Every row gives one point. Each copy is the shape, with its points in the same order, stretched, turned, moved and blurred by noise. Say if it was mirrored as well.

Shape:
[[2,-108,-23],
[25,36,-28],
[-18,22,-23],
[-4,30,-15],
[38,-16,47],
[-5,26,-19],
[0,21,-4]]
Copy 1, 7 rows:
[[-102,42,21],
[46,17,-40],
[21,-5,-53],
[38,-7,-38],
[13,0,45],
[23,-2,-36],
[23,1,-28]]
Copy 1 is: mirrored
Copy 2:
[[46,-108,0],
[-37,1,-10],
[-1,9,-30],
[-9,15,-17],
[12,-18,61],
[-10,8,-19],
[-3,9,-5]]
Copy 2 is: mirrored

Shape (10 x 6):
[[19,-3,53,-57,38,-27],
[30,5,25,35,-14,46],
[25,73,24,-33,-32,18],
[-59,-17,-9,-3,59,2],
[33,42,47,23,-17,3],
[-59,-13,13,-35,30,-16],
[32,30,-34,23,-13,14],
[18,15,-7,14,-44,34],
[-9,-10,-3,24,-22,-12],
[-50,-27,37,23,72,-37]]
Copy 1:
[[4,30,21,-58,85,-8],
[-10,6,25,-4,-24,42],
[3,89,-18,-40,-16,6],
[-46,-1,-40,9,90,24],
[-15,43,46,-11,-10,6],
[-56,20,-35,-33,84,5],
[16,14,-24,14,-25,3],
[-15,21,-15,-15,-35,19],
[-45,-11,-6,-6,8,-14],
[-62,-13,25,13,105,6]]
Copy 1 is: only turned
Copy 2 (10 x 6):
[[-16,0,39,-37,45,-29],
[14,-16,-4,54,2,31],
[-7,9,-60,-6,44,4],
[-60,45,54,-28,-33,38],
[5,6,-21,45,20,-14],
[-71,20,33,-43,-5,14],
[20,19,-40,5,-39,20],
[-4,-23,-42,23,-19,28],
[-34,-2,-2,15,-35,-1],
[-56,54,88,5,-14,-10]]
Copy 2 is: mirrored
Copy 3:
[[54,-3,51,-26,58,-38],
[3,21,29,22,-16,44],
[21,61,43,-57,-29,-15],
[-45,-20,-5,0,73,-20],
[20,58,50,14,-18,-9],
[-32,-29,12,-22,54,-53],
[16,48,-28,-2,-22,16],
[-1,22,0,-11,-46,15],
[-8,3,-10,20,-15,-25],
[-27,-14,21,50,88,-49]]
Copy 3 is: only turned
Copy 4, 10 rows:
[[17,44,-3,-64,38,15],
[11,45,-45,27,-30,61],
[28,43,18,-31,-58,65],
[-49,-14,14,13,43,11],
[24,69,-19,1,-44,23],
[-55,3,13,-29,27,6],
[24,-9,-24,14,-44,45],
[0,15,-35,5,-54,66],
[-20,6,-40,1,-24,7],
[-41,29,0,12,59,-41]]
Copy 4 is: mirrored

Shape (13 x 9):
[[3,13,37,8,4,-42,18,121,-13],
[-6,-58,17,-31,11,28,-59,-47,-20],
[3,-11,-49,-24,-16,47,19,-47,18],
[31,-3,28,-10,17,-46,36,14,19],
[12,-15,32,-8,8,-24,-21,26,-19],
[10,12,24,-29,-36,-31,46,11,25],
[34,-33,28,0,-39,-46,-68,2,-8],
[-31,15,30,-12,-6,-31,-6,22,10],
[23,21,0,-23,16,49,-28,-1,16],
[28,23,20,-37,-32,-12,30,-8,-18],
[30,26,-6,30,-16,0,31,8,-9],
[-11,18,-12,-32,14,-47,2,34,-9],
[14,-2,13,20,-30,-44,5,-48,-11]]
Copy 1, 13 rows:
[[-2,16,38,-27,46,-84,44,79,-71],
[-10,1,9,-41,-13,58,-37,-54,-37],
[-26,-22,-40,-11,-38,50,8,-9,47],
[45,-10,36,-26,17,-37,54,13,2],
[15,17,27,-34,15,-21,5,5,-50],
[9,7,39,-19,-28,-40,57,20,13],
[41,28,39,-17,-38,-34,-45,-9,-48],
[-25,26,44,-22,22,-45,11,9,-7],
[-7,19,2,-23,20,51,-13,22,17],
[22,38,10,-34,-34,-9,49,5,-1],
[22,24,-19,18,3,-13,28,22,0],
[-7,14,5,-63,23,-59,19,21,2],
[33,32,6,8,-25,-32,8,-42,3]]
Copy 1 is: only turned
Copy 2, 13 rows:
[[-20,-23,50,-27,-6,-12,0,107,44],
[-4,-75,-34,-20,39,38,-32,-63,-25],
[-22,11,-70,-7,-18,48,41,-65,10],
[26,-2,14,-42,20,-25,51,21,17],
[7,-32,13,-24,20,4,-9,20,-4],
[1,18,10,-53,-24,-13,55,-6,26],
[58,-45,2,-31,-12,-6,-49,-11,2],
[-31,-6,27,-23,9,-26,-3,8,31],
[-8,10,-8,-16,44,66,-4,-13,23],
[-2,34,11,-45,-16,11,29,-9,-25],
[17,22,4,21,-17,18,31,17,5],
[-22,11,-18,-35,12,-35,2,38,12],
[34,4,-7,15,-20,-39,25,-47,-21]]
Copy 2 is: only turned
Copy 3, 13 rows:
[[24,59,60,2,2,7,62,70,14],
[-15,-74,19,-9,5,3,-72,-19,-13],
[-9,-24,-79,-6,-4,0,-18,-20,5],
[37,-5,19,-20,6,-33,50,13,25],
[20,-14,44,-7,-5,-10,-1,25,-7],
[14,8,-7,-31,-40,-27,47,19,35],
[39,-42,46,0,-39,-40,-43,54,8],
[-13,23,35,-14,-16,-30,14,10,4],
[32,11,-18,-26,8,18,-49,-17,1],
[34,-9,-6,-30,-51,-12,31,9,-5],
[46,19,-21,25,-23,-1,26,0,7],
[2,16,10,-28,12,-38,34,36,-28],
[28,-30,6,20,-44,-55,12,-4,0]]
Copy 3 is: only turned
Copy 4, 13 rows:
[[-11,-6,11,2,-33,-66,8,79,-32],
[-11,-52,3,6,41,31,-55,-58,-25],
[-17,19,-24,-18,20,81,-11,-23,-9],
[-5,2,6,-26,-9,-39,35,0,5],
[-2,-21,8,-5,-8,-30,-19,-1,-22],
[-40,8,-8,-43,-37,-18,17,-3,-6],
[11,-26,-17,1,-44,-45,-54,-39,-2],
[-39,7,-1,-28,-2,-40,-26,10,-18],
[21,10,23,-33,18,49,-45,7,-2],
[-16,14,5,-42,-39,4,3,-18,-35],
[7,50,13,2,-34,6,4,-1,-8],
[-2,14,-24,-23,11,-35,-7,18,-44],
[-23,35,-5,-2,-26,-26,-11,-57,-5]]
Copy 4 is: only turned

Shape, 15 rows:
[[-12,28,1,44,-29,-60,40,-30,31,-55,30,-9],
[1,-25,-38,-24,-18,-24,27,39,-34,25,25,35],
[-42,8,-35,-5,57,39,-43,23,26,-7,-32,35],
[-2,30,-82,-26,10,-9,19,-47,-58,-17,-26,-18],
[-35,-51,3,10,2,8,8,-26,3,-29,23,-32],
[21,19,-33,-49,-13,-4,39,-6,21,15,-10,40],
[49,-8,9,-10,43,-68,15,-8,-6,-21,22,-49],
[26,35,10,19,9,-16,-23,36,-18,-23,12,-51],
[20,-3,-32,-51,-17,-44,53,32,-38,-5,-44,-56],
[-40,-48,-67,25,2,-24,-39,50,3,14,-9,42],
[53,-62,-50,-48,-20,-46,37,15,29,5,-36,-49],
[20,22,21,51,21,40,-4,20,11,38,-27,-6],
[26,-4,-32,19,54,-14,40,20,26,-21,19,2],
[39,-4,9,-17,-31,-30,23,8,-29,-51,-44,-10],
[33,-19,-30,-48,-16,20,-48,64,-69,-60,24,-9]]
Copy 1 (15 x 12):
[[1,-25,19,7,-43,-22,35,-75,55,-27,48,32],
[-32,-3,5,-48,-36,21,-16,6,-27,3,32,36],
[-19,15,-66,32,-11,-5,-6,27,-20,0,-54,12],
[-12,21,-31,-71,10,13,-9,-66,-26,-34,-31,9],
[-14,-50,-16,15,5,-11,-22,-48,7,5,37,3],
[15,17,-15,-44,-70,22,-7,-27,-6,35,-4,30],
[36,6,21,-43,-13,-58,-16,-36,12,-16,52,-24],
[8,11,27,-22,-3,1,4,2,34,-22,17,-43],
[-20,-25,3,-112,-22,-10,-10,-27,19,7,-4,-29],
[-56,-18,-59,-10,-10,4,-23,49,-4,-39,6,58],
[17,-42,-55,-98,-45,-8,-42,-15,31,10,39,-6],
[44,-4,5,-5,11,25,37,31,9,37,-5,-6],
[21,0,-33,-18,-48,-26,28,-11,-16,-12,32,-11],
[20,-47,36,-60,-46,-2,-13,-39,17,-15,-14,-11],
[-28,-13,17,-32,-34,39,-64,12,-22,-57,-4,-52]]
Copy 1 is: mirrored
Copy 2:
[[-90,33,26,58,-2,-42,-8,-54,-17,-35,-28,-9],
[-23,-10,-22,7,6,-3,23,-10,-7,32,46,70],
[8,-43,-12,-19,52,-5,-72,66,-15,-28,9,54],
[-32,-2,-76,-5,0,-13,-17,-22,-8,50,-60,23],
[-38,-39,8,25,-5,27,7,5,9,-25,-9,-12],
[-5,29,-1,-17,-13,-30,-7,-32,26,0,13,75],
[-5,-6,-8,41,54,-36,18,-67,23,17,-17,-26],
[-5,12,-22,31,46,-46,-11,10,-10,8,9,-48],
[-21,-32,-39,14,-12,-74,51,-1,34,70,-29,26],
[-39,-85,-12,-6,29,-30,-31,23,-48,-11,43,53],
[-1,-64,-26,-16,-28,-73,64,-50,61,-2,-12,35],
[26,5,19,-31,29,-12,4,35,-43,-10,8,-14],
[-18,1,-23,22,63,-19,16,-24,-15,-41,-10,30],
[20,-18,-12,53,-45,-68,1,-20,3,17,-24,3],
[32,-35,-90,60,-5,-25,-34,26,-1,11,65,-2]]
Copy 2 is: mirrored
Copy 3, 15 rows:
[[51,-1,-1,81,6,-43,29,-63,7,25,12,33],
[2,-32,-52,-27,4,-18,-37,20,-25,59,-26,11],
[-53,-29,-9,-1,11,-9,-6,-17,-50,-66,-65,-8],
[5,-65,-3,-20,75,46,0,-82,-1,41,-16,-19],
[58,-71,7,22,-26,-18,-5,-10,-31,-41,19,-8],
[-16,-17,-15,-12,-15,32,0,-43,8,51,-67,41],
[88,5,63,-10,39,-18,-33,-12,11,-6,-17,25],
[20,32,21,18,39,12,-26,23,17,-29,28,7],
[3,-37,37,-44,41,1,1,17,48,58,-15,-3],
[-33,-41,-43,32,11,-53,-42,25,-42,4,-72,-52],
[45,-68,52,-8,-10,7,-24,31,65,43,-76,10],
[10,32,32,30,-11,62,22,30,-70,-21,-24,-5],
[42,-21,8,24,25,-10,6,7,-33,-15,-56,56],
[-7,-30,65,14,12,11,-27,-10,20,47,19,35],
[-28,-50,-14,-23,43,23,-92,33,44,-11,60,39]]
Copy 3 is: mirrored
Copy 4, 15 rows:
[[15,30,-47,-15,-24,-31,48,-18,41,22,32,50],
[-5,-53,-1,-53,3,-33,-27,27,4,58,-8,-21],
[7,-35,67,63,15,51,-26,-19,-41,32,20,2],
[84,-31,-14,-32,30,13,51,-36,-34,83,-12,-17],
[22,-25,12,16,-33,-6,33,-7,46,-19,19,-24],
[30,-9,17,-52,17,26,-28,16,12,60,-9,22],
[81,38,6,-2,19,-76,-15,-9,40,28,54,-28],
[16,39,-5,8,4,-54,-13,-30,-31,-7,21,-38],
[57,20,32,-57,27,-55,37,54,-19,49,-24,-43],
[-14,-61,33,45,-26,-9,-20,16,-9,78,-20,-7],
[91,20,46,-12,-16,-34,-5,85,46,54,-34,-15],
[-28,29,7,52,43,10,-40,-34,12,-7,-33,-27],
[42,0,-10,34,50,-14,-29,28,20,24,47,15],
[47,18,27,-48,6,-67,14,-4,-11,14,-26,33],
[45,-56,25,-45,-34,-63,-46,-3,-86,-17,14,-23]]
Copy 4 is: mirrored

Shape (15 x 12):
[[-41,-38,-17,-11,12,-10,-26,-10,-57,9,6,-52],
[38,61,10,2,-23,26,48,-24,34,38,5,-18],
[-3,-51,18,-28,-21,-11,10,-52,-29,-24,1,-25],
[-19,-40,3,-28,23,-7,-11,-23,34,-13,10,-30],
[14,9,-39,77,71,13,-15,49,66,8,47,46],
[-49,4,-5,-42,-6,32,35,-2,-30,-4,-25,60],
[-40,29,20,-43,-19,1,-17,-4,-40,-40,-53,-8],
[17,29,27,-11,-26,-13,37,47,41,43,13,21],
[5,-24,-27,9,7,-57,7,-27,-10,-32,45,-3],
[-24,-3,47,-28,7,-25,-30,-59,-31,10,6,-11],
[-16,-11,-17,-62,-38,27,-52,-6,-45,-16,-27,31],
[-11,33,33,-25,-40,67,21,57,-22,-36,-37,46],
[51,8,-8,60,63,20,-1,63,35,39,-41,56],
[6,-10,-39,-34,34,-50,14,-18,13,-18,22,-29],
[-49,-39,-37,-1,-32,-57,-12,-49,9,-25,-8,-32]]
Copy 1:
[[-8,-2,10,17,-7,4,29,-20,-67,5,59,4],
[0,29,3,-78,-47,30,9,60,17,31,12,-3],
[18,-45,-3,-49,-54,-6,34,-28,-22,-29,24,-6],
[11,-6,-34,-21,10,-13,12,-30,15,-4,38,-22],
[-4,29,-71,83,0,4,-62,70,49,51,32,-17],
[-62,-46,-13,0,-15,40,45,35,-10,-34,-18,59],
[-42,3,2,-30,11,49,1,-19,-64,-48,-29,23],
[-4,49,3,-43,-2,-26,-10,64,39,0,-6,49],
[-6,2,-70,11,-66,-48,0,9,-30,-20,48,-11],
[-35,-29,-13,-57,-33,-10,-7,-42,-46,17,30,39],
[0,-14,-10,-9,-12,69,17,-29,-51,-55,6,74],
[-24,-19,38,-21,-1,76,-17,64,-12,-75,-39,41],
[29,-1,-35,39,35,21,-37,85,14,75,-46,-1],
[-1,16,-80,-15,-7,-31,25,2,-24,-21,51,-19],
[-5,23,-33,14,-52,-34,40,-62,-24,-18,8,-14]]
Copy 1 is: mirrored
Copy 2 (15 x 12):
[[-40,-51,-2,-12,10,-29,2,1,-71,-1,34,-43],
[56,54,13,-6,-20,21,38,-15,18,29,30,-6],
[-8,-52,24,-31,9,-9,30,-53,-53,-24,14,1],
[-34,-14,11,-16,20,-20,-19,-50,-4,-20,16,-24],
[-34,50,-75,70,4,10,-32,13,46,-47,47,-4],
[-56,6,-24,-32,13,36,36,0,-55,27,-14,36],
[-18,7,12,-41,24,6,25,10,-85,-11,-53,-10],
[-4,42,24,-13,-16,17,16,48,48,-6,12,31],
[-29,-24,-17,9,-3,-53,41,-23,-19,-54,35,9],
[-8,-17,43,9,11,-39,-13,-33,-71,-3,4,18],
[-10,-20,-30,-79,2,0,-11,4,-86,-8,-16,16],
[-16,49,-3,-60,14,91,30,40,-59,-24,-29,26],
[18,14,-56,51,54,67,-25,48,40,-19,-5,16],
[-24,-8,-18,-18,29,-63,36,-26,5,-21,23,-18],
[-43,-49,-12,-8,-39,-50,25,-44,-21,-18,-18,-32]]
Copy 2 is: only turned
Copy 3, 15 rows:
[[12,-17,-8,-12,-7,-47,-20,-16,-1,-21,-16,-88],
[40,79,54,-14,24,43,57,-12,29,1,-35,6],
[16,-51,30,-11,11,-25,4,-52,32,-32,-23,-14],
[0,-2,0,-35,46,-31,-28,-32,47,-24,12,-28],
[29,94,-55,44,73,3,-27,39,3,42,70,2],
[-59,-12,-13,-12,41,-2,51,-1,-22,24,-41,-1],
[-50,-15,7,-10,1,18,1,-1,-4,-64,-47,-26],
[5,49,50,-20,24,10,28,66,41,25,-10,4],
[22,1,-13,30,5,-55,18,-16,49,-28,32,-10],
[-23,7,35,-10,5,-55,-35,-47,15,-38,-39,-8],
[-28,-33,-47,-32,-33,10,-9,0,-9,-9,-51,3],
[-42,-17,27,-6,12,88,31,41,-42,4,-22,11],
[51,69,-30,26,99,24,-24,79,-30,26,-3,21],
[23,21,-20,-22,28,-57,28,-9,52,-48,24,-24],
[-12,-23,-30,13,16,-43,-6,-36,93,-41,-27,-54]]
Copy 3 is: only turned
Copy 4 (15 x 12):
[[-37,5,27,-15,11,8,-41,13,22,-15,5,-54],
[40,27,-18,19,-19,34,73,-5,12,59,-14,-2],
[-7,14,74,-17,-2,29,13,5,46,-13,-32,-12],
[-13,-36,18,-30,18,6,17,13,55,-10,-15,-2],
[34,-57,-64,31,53,-52,-11,-11,-6,2,60,55],
[-60,46,4,-3,45,51,22,18,-11,21,-14,47],
[-26,66,8,-60,6,11,16,13,0,-2,-40,5],
[20,12,15,-6,23,-8,70,34,-8,82,17,26],
[-11,7,47,18,5,-34,31,-15,56,-26,38,8],
[-14,25,38,-41,3,13,-1,-55,43,30,-18,-18],
[-12,75,20,-31,34,29,-40,40,49,19,-19,18],
[17,62,2,-44,25,49,14,48,-50,27,-20,61],
[55,-11,-50,33,80,-52,-2,11,-46,40,-26,30],
[-18,5,12,-3,32,-18,54,10,67,-29,24,-23],
[-48,2,34,-5,-29,-39,8,17,69,-31,-23,-7]]
Copy 4 is: mirrored

Shape (17 x 12):
[[33,-6,-3,56,-12,-55,23,11,17,7,-6,28],
[5,28,-31,-7,23,-34,-5,61,8,-49,8,19],
[24,30,17,-4,-1,25,-36,-11,-27,23,9,-22],
[-13,-35,39,-33,-23,-12,22,-4,-25,40,-18,50],
[4,35,25,-40,-15,49,-10,22,-22,16,-13,-17],
[50,-38,0,-6,-31,-47,34,29,-21,18,-8,18],
[-2,-28,18,-27,-34,1,7,-8,-4,35,9,31],
[45,-12,-2,5,55,-31,9,65,31,-36,-1,6],
[4,-11,9,-1,32,-17,0,46,-9,-8,34,-21],
[1,10,-43,42,14,13,-10,43,0,-3,-18,-33],
[3,-17,40,-47,-18,25,-4,-3,2,26,-23,35],
[-16,48,15,-4,-6,37,-13,-17,-37,-8,-28,-41],
[33,-19,-8,-2,-5,-53,69,-2,22,51,10,8],
[19,29,-36,1,23,10,-21,17,-21,16,-2,-8],
[38,-25,8,22,-36,-2,71,-4,-8,39,27,42],
[7,24,-23,5,-23,11,-23,16,12,-10,7,-43],
[40,-39,-27,13,-7,-25,43,-21,-2,-4,6,15]]
Copy 1 (17 x 12):
[[42,6,-35,14,-46,-11,11,3,37,-12,-12,7],
[31,-1,-46,-38,-25,-1,-27,17,-18,-7,30,-32],
[7,-5,5,34,8,21,28,-1,-42,17,10,5],
[-23,17,-2,35,1,3,-35,12,8,12,-53,15],
[-12,2,5,0,9,24,16,15,-66,16,-17,3],
[46,11,-35,17,-46,-17,-21,9,11,42,-40,7],
[-10,-2,8,21,-3,-3,-17,20,11,28,-29,20],
[86,10,-24,-20,-31,-10,-22,33,-18,-15,10,-32],
[38,-9,-16,6,-2,-35,-11,22,-30,-4,8,-25],
[41,-29,-15,-22,-20,4,32,-4,-17,-8,-5,-45],
[-12,12,24,19,0,27,-21,26,-16,14,-34,16],
[-23,-14,14,1,5,26,21,-32,-69,-14,-7,3],
[56,26,-19,-3,-5,-41,3,-3,43,24,-36,27],
[30,-10,-23,0,12,23,19,-4,-17,19,8,-23],
[40,-19,-38,18,-7,-17,11,23,37,24,-56,55],
[15,-19,9,-21,-28,-3,28,1,-31,15,20,-13],
[65,-25,-15,1,-23,-11,-21,-10,31,25,-27,26]]
Copy 1 is: only turned
Copy 2:
[[45,14,-36,-29,-14,-52,16,44,63,13,25,-17],
[4,-43,-73,-6,42,-58,-13,25,9,-12,27,11],
[3,29,-4,11,48,32,3,-3,-13,39,-2,41],
[40,18,48,-10,-17,-22,11,15,-5,-61,17,34],
[-26,24,2,28,38,15,-15,15,-35,-9,26,57],
[64,9,-1,19,-2,-67,42,50,34,-12,-11,1],
[24,-4,47,16,-22,-11,13,6,4,-21,0,22],
[16,-5,-47,-25,57,-78,-18,43,50,-9,20,-41],
[19,-24,-5,12,47,-12,7,4,7,5,34,-28],
[14,-8,-59,9,19,25,-9,63,-2,18,9,-19],
[-2,26,34,9,-6,-10,-22,8,-8,-36,-4,38],
[-41,40,-41,8,34,55,17,-2,-36,-11,19,41],
[20,-6,19,-30,-5,-57,74,56,27,10,6,-12],
[15,-8,-29,-3,46,15,-9,41,-15,27,-13,32],
[43,-5,41,6,-21,-13,45,47,81,6,6,22],
[-24,-10,-44,24,11,16,7,4,-12,35,6,6],
[27,-11,0,-9,-6,-26,51,33,72,-5,-32,-9]]
Copy 2 is: mirrored
Copy 3 (17 x 12):
[[79,-29,26,4,-31,-33,-10,-31,-15,-50,22,15],
[10,3,28,74,-37,-2,32,47,-28,-10,8,14],
[-11,-6,-22,-28,27,-5,11,-17,-66,16,11,-32],
[45,-5,-11,-74,-4,-18,-31,12,28,3,9,58],
[-10,-13,-36,-14,16,11,14,10,-35,63,-24,0],
[71,-34,-13,-34,-74,-20,-6,21,-16,-27,8,11],
[36,13,-22,-51,-14,-12,-33,-5,17,11,9,18],
[60,-16,18,68,-23,16,4,64,-35,-43,31,-9],
[15,-4,38,22,-30,18,-12,42,-30,-5,33,-35],
[-16,-51,8,73,-6,-25,-3,6,-15,10,11,-37],
[32,10,-45,-46,26,2,-28,16,10,18,-7,42],
[-41,-24,-6,-7,37,11,36,-25,-31,26,-37,-11],
[121,-7,13,-32,-37,-44,12,-2,18,-17,20,-13],
[-12,-19,-14,27,9,-37,31,11,-40,12,30,-27],
[88,-36,-14,-41,-59,-11,-6,-54,24,-7,42,-2],
[-9,-3,-8,38,-14,0,4,-10,-33,19,-25,-43],
[58,-19,-14,-4,-44,-8,13,-21,18,-64,28,-23]]
Copy 3 is: only turned
Copy 4 (17 x 12):
[[33,-2,38,-2,-9,-7,3,3,50,-18,-18,52],
[-27,3,11,19,-30,-72,-21,-12,-36,-22,-31,11],
[43,25,-16,7,19,15,10,-22,-49,31,-26,-31],
[-22,-45,15,-73,-1,45,-6,-4,4,8,10,42],
[6,24,-9,-18,-6,16,34,29,-65,35,-38,-19],
[20,-36,52,-30,-71,23,1,6,17,16,-14,27],
[-12,-24,1,-46,-12,27,10,0,15,42,19,37],
[-3,21,67,53,-33,-27,-47,16,-6,-35,-13,2],
[-2,3,51,25,-3,-16,-13,-38,-31,14,-8,-15],
[0,22,11,66,-8,-10,21,13,-13,24,-72,-3],
[-12,-9,0,-46,-3,50,-3,22,-20,7,14,31],
[13,6,-17,-10,29,-2,58,0,-62,4,-50,-43],
[-13,-16,61,-39,-5,9,6,10,71,33,-4,6],
[-1,26,-8,21,-7,2,-2,-21,-20,34,-64,-25],
[1,23,50,-48,-28,35,49,-12,70,24,16,46],
[21,9,-17,42,-9,-46,33,6,-27,37,-24,-15],
[-10,-4,40,3,-45,13,25,-9,67,3,9,-5]]
Copy 4 is: mirrored
